Each point is reached from the start by the listed moves, each made 0, 1 or 2 times, or once backwards (-1), plus a little noise. Is the number of moves made odd or even? Then give how often each move was made.

Moves:
(1):  2.1  2.0  2.1  2.3 -0.7 -2.8
(2): -2.7  2.4  5.9 -1.2 -1.5  2.0
(3): -1.4 -0.7 -3.1  3.2  3.0 -2.7
Start: -0.5  0.7  0.5  0.6  0.4 -1.4
Points:
 3.0  3.1  5.4 -0.6 -3.3 -1.5 => even (1, 0, -1)
-3.7  1.7  7.7 -5.8 -3.6  6.0 => odd (-1, 1, -1)
-0.6  6.1  7.5  6.7  0.5 -8.0 => even (2, 1, 1)

Moves:
(1):  0.4  2.7  0.2 -1.0 -1.4 -0.3 -0.2  0.6  1.4
(2):  1.4 -2.4 -0.3 -2.8 -0.4  2.8 -0.4  1.6  0.1
(3):  0.0 -0.2  0.0  0.2  1.2  0.2 -1.9  2.1 -0.7
(4):  2.6  0.1 -0.9  1.2  1.4  3.6 -1.6 -1.5 -0.2
(5):  1.3  0.0 -3.0  1.4  1.5  0.1 -1.1 -0.4 -1.6
(6): -2.1 -1.4  0.5  4.1 -0.7 -1.0  0.3  2.0 -0.7
(7):  0.0 -1.5 -1.8  1.6  0.6 -1.2 -0.9 -0.5  3.2
(8):  1.7 -2.3 -1.0  2.1  3.0  0.3  1.9  1.0  0.8
(9): -1.1  0.1 -1.1  0.5  1.9  2.0  1.2 -0.9  0.0
Start:  0.5 -1.6 -1.8  0.0  1.0 -0.6  0.5  1.1  0.6
Points:
 0.0 -4.6 -8.2  0.9  6.8  3.6 -3.2  4.4  7.4 => even (1, 1, 2, 0, 0, 0, 2, 0, 2)
 8.3 -1.1 -1.3 -2.1  0.6  8.7  1.2 -0.2  5.9 => even (2, 1, -1, 2, -1, 0, 0, 1, 0)
  9.4 -11.2  -3.1   3.2   9.4  10.3   1.9   1.6   2.2 => odd (-1, 1, 0, 2, -1, 0, 0, 2, 0)
 8.4 -6.8 -1.1 -4.6  0.7  4.7  5.2  6.4  1.5 => even (1, 2, -1, 0, 0, 0, -1, 2, -1)
 9.3 -3.3 -7.6  2.2 14.3  8.4 -0.3  3.0 -3.4 => odd (0, 0, 2, 1, 1, -1, -1, 2, 1)
 0.6 -3.5 -0.9  5.1  0.1  5.1  4.4  4.5  5.1 => even (2, 1, -1, 1, -1, 2, 0, 1, 1)
